Rows are points. Each copy is the shape, with its points in the same order, turned, moved and blurred by noise. Say if it was mirrored as well.

Shape (6 x 3)
[[ 1.8  3.7  1.6]
 [ 0.7  5.0  1.1]
 [-4.6 -5.6 -5.3]
 [-2.9 -4.9 -0.4]
 [ 2.8  0.3  2.4]
 [ 0.1 -2.6 -3.9]]
Copy 1 (6 x 3)
[[ 0.3  5.4  2.9]
 [-0.5  6.6  1.8]
 [-2.1 -4.8 -5.3]
 [-2.5 -3.7  0.0]
 [ 1.3  2.1  4.3]
 [ 1.3 -1.1 -2.6]]
Copy 1 is: only turned
Copy 2 (6 x 3)
[[-5.3 -1.3 -2.7]
 [-5.3  1.3 -2.0]
 [ 5.7  2.6  4.7]
 [ 1.7 -1.3  4.7]
 [-2.4 -4.7 -0.4]
 [ 3.6  0.7  0.3]]
Copy 2 is: mirrored
Copy 3 (6 x 3)
[[ 1.9  3.9 -1.5]
 [ 3.0  4.3 -0.4]
 [ 1.7 -9.5 -1.1]
 [-1.3 -4.9 -0.1]
 [-1.5  2.2 -3.2]
 [ 2.8 -4.6 -3.2]]
Copy 3 is: mirrored
Copy 4 (6 x 3)
[[-2.1  4.9  0.4]
 [-2.8  5.1  0.1]
 [ 1.5 -7.9 -4.3]
 [-0.6 -5.9  0.5]
 [-0.3  2.0  3.1]
 [ 2.5 -2.1 -2.1]]
Copy 4 is: only turned

Shape (11 x 6)
[[ 3.8 -2.4  1.9 -2.0 -3.8  0.4]
 [-2.3 -3.5  0.4  1.7 -0.7 -4.8]
 [ 1.8 -1.3  1.8  4.5 -1.0 -3.9]
 [ 3.2  2.6  4.6 -0.3 -2.6  2.0]
 [ 1.2  1.1  1.5  0.4  2.5  4.5]
 [-2.9 -1.7 -1.4 -6.7  5.4 -1.2]
 [ 0.9  3.9  2.6 -1.6 -6.1  2.5]
 [-3.6 -5.3 -2.7 -3.8  6.4  0.3]
 [ 2.4 -2.8 -0.4  5.9  0.2 -1.7]
 [ 3.4  0.5  5.5  0.8 -1.6 -1.3]
 [-6.2 -6.3  1.3 -4.4  4.6  0.8]]
Copy 1 (11 x 6)
[[ 3.1 -0.6  2.8 -2.1 -2.4  4.2]
 [-4.2 -4.8  0.8  2.0 -0.6  2.7]
 [ 0.1 -4.1  2.8  3.0  2.1  4.2]
 [ 3.0  3.0  5.3 -0.7  0.7  1.6]
 [ 0.4  2.3  0.4 -4.0  4.6  0.5]
 [-3.8 -4.3  1.8 -7.3 -2.0 -4.4]
 [ 2.8  4.7  3.6  0.8 -2.1  0.6]
 [-5.6 -5.1 -2.5 -7.0 -0.4 -0.7]
 [ 0.4 -4.5 -0.5  2.0  3.3  6.2]
 [ 2.4  0.0  5.8  0.4  1.1  2.9]
 [-8.9 -2.3  1.3 -7.1 -1.5  0.3]]
Copy 1 is: only turned
Copy 2 (11 x 6)
[[ 0.3  0.1  3.3  4.0  4.1 -1.3]
 [-0.9  0.2  2.7 -4.8  1.5 -3.2]
 [ 2.9 -1.0  4.9 -2.3 -0.5 -2.7]
 [ 2.9  2.3  4.4  3.9  1.2  3.0]
 [ 2.7 -1.3 -0.2  0.9  1.5  5.3]
 [ 0.4  2.3 -4.6 -4.7  7.7  2.0]
 [-0.3  5.1  2.9  5.4 -0.5  2.3]
 [-1.4 -2.3 -4.7 -5.8  7.0  2.0]
 [ 2.3 -4.4  3.2 -2.1 -1.3 -2.3]
 [ 4.0  1.5  6.3  1.0  2.0  0.7]
 [-4.2 -0.9 -1.1 -6.3  8.3  3.9]]
Copy 2 is: mirrored
Copy 3 (11 x 6)
[[  5.9  -1.6   2.0  -4.2  -1.9   0.4]
 [  3.9  -3.4  -1.5   4.1  -1.3  -2.3]
 [  5.6   1.4   0.1   3.1   0.3  -4.1]
 [  3.6   2.9   5.3  -1.6  -1.2  -0.1]
 [ -0.3   0.7   3.1  -0.2   3.7   3.0]
 [ -4.2  -7.8  -2.3  -2.0   2.1  -0.5]
 [  0.7   3.3   3.5  -3.0  -5.1   1.6]
 [ -1.8  -8.3  -3.8   0.9   4.2   2.5]
 [  5.4   1.3  -1.9   3.4   2.7  -1.1]
 [  4.7   0.2   5.2  -1.0   0.1  -2.5]
 [ -1.4 -11.3  -0.4   2.5   0.5   3.3]]
Copy 3 is: only turned
Copy 4 (11 x 6)
[[ 3.5 -1.4  0.8  0.2 -4.9  2.4]
 [-2.9  2.2 -3.3  0.6 -2.4 -0.5]
 [ 1.2  4.6 -1.5 -0.6 -1.6 -1.5]
 [ 5.7  0.7  2.8  0.1  0.3  4.1]
 [ 4.5 -2.1 -1.3 -3.3  3.2  2.9]
 [-4.4 -7.8 -0.9 -0.7  2.6  0.0]
 [ 5.7  0.0  1.1  4.4 -0.1  5.7]
 [-4.3 -7.1 -4.6 -4.1  1.2 -0.2]
 [ 2.9  3.7 -4.1 -2.8 -1.8 -2.3]
 [ 3.0  2.8  3.5 -0.7 -1.3  1.8]
 [-6.6 -5.6 -3.5 -4.0  0.6  4.0]]
Copy 4 is: mirrored

Shape (12 x 9)
[[-0.2  0.3  0.1  6.1 -2.6  4.1  0.4  1.6 -4.0]
 [-0.1  1.2 -1.1  0.0  7.4 -1.6  0.9 -4.8 11.0]
 [-1.0 -0.8 -2.0 -1.1 -0.1 -1.4  3.2 -1.4 -4.0]
 [-3.6  1.5  4.7  3.3 -0.6  1.6 -1.4  2.0 -2.0]
 [-2.3 -1.5 -0.3 -2.0 -1.5 -4.1 10.3  1.5  7.1]
 [-2.1 -6.0  0.6  2.6 -2.6 -0.7 -1.9  0.8 -3.9]
 [-3.5 -0.7 -2.0  2.4 -0.4 -2.0 -0.4  2.9 -0.7]
 [-2.7  0.4  1.5 -0.9 -0.4 -5.7  1.4  2.3 -1.5]
 [-1.7 -3.8 -0.4 -1.8 10.9  8.3 -1.4 -2.0 -1.0]
 [-0.9  0.5 -0.1 -3.1 -2.9 -2.9 -2.1  4.1  1.1]
 [ 3.8 -0.3  2.7  6.3 -3.0 -3.1 -1.1  4.4 -3.6]
 [-2.3 -0.8  2.8 -2.4 -3.8 -1.1 -1.0  0.5 -1.9]]
Copy 1 (12 x 9)
[[-4.3 -3.6  0.1 -0.9 -5.5 -0.6  2.5 -6.0  1.2]
 [ 3.4 -1.2  5.6  5.5  3.3  1.1 -0.3  3.9 -8.7]
 [-2.1 -4.5 -1.7 -3.2  2.5 -2.1  2.9  0.0 -0.6]
 [-2.9 -1.8  4.5  0.7 -4.1 -3.1  4.5 -2.1  3.7]
 [ 4.5  0.5 -2.6 -0.4  2.7  5.5  5.6  4.9 -0.1]
 [ 0.9 -7.2 -1.6 -0.8 -2.5 -3.4  2.6 -2.9  3.9]
 [-2.4 -4.4 -1.9  2.4 -3.0 -2.4  2.6  1.7  0.7]
 [-0.8 -1.8 -1.2  1.0  0.8 -4.8  4.6  3.0  2.9]
 [ 0.6 -9.9  7.9 -4.9 -4.1 -4.3 -0.6  0.7 -9.2]
 [-0.4  0.2 -1.6  0.9 -0.6 -3.9 -1.2  3.5  3.6]
 [-0.4  0.5 -3.6  2.2 -4.7 -4.2  4.0 -6.5  2.5]
 [-1.8 -2.8  0.6 -1.8  1.0 -3.4  0.9 -0.2  5.5]]
Copy 1 is: only turned
Copy 2 (12 x 9)
[[ -1.4   2.1   0.5   3.7   0.9   3.2   0.7  -4.5  -1.9]
 [  7.0   4.3   4.5  -8.2   0.0  -5.7  -2.8   5.4  -3.4]
 [ -0.6   0.5  -5.1   0.6   2.2  -2.9  -0.3   1.2  -1.8]
 [ -0.3  -0.2   3.4   4.4   4.8   1.6  -0.6   0.3  -2.8]
 [  3.7   6.1  -1.5  -0.6   2.1  -5.5   6.7   8.3   2.8]
 [ -2.7  -4.0  -1.1   2.3  -0.8   2.1   0.2   1.1  -0.7]
 [  2.1   0.5  -1.3   2.9   0.8   2.3  -1.0   3.4   0.1]
 [  3.3  -1.9  -2.3   3.8   4.1  -2.3   0.7   4.7  -1.0]
 [ -3.6   1.3   0.5 -10.3   5.9   3.6  -4.3   0.6  -6.8]
 [  2.6  -2.0  -0.3   1.9   4.5  -1.4  -2.7   2.2   4.8]
 [  5.0  -3.9   0.1   4.8   0.8   2.7   2.9  -3.7  -1.1]
 [ -2.1  -3.1   0.1   3.5   4.4  -2.4  -0.7   1.7   1.0]]
Copy 2 is: mirrored
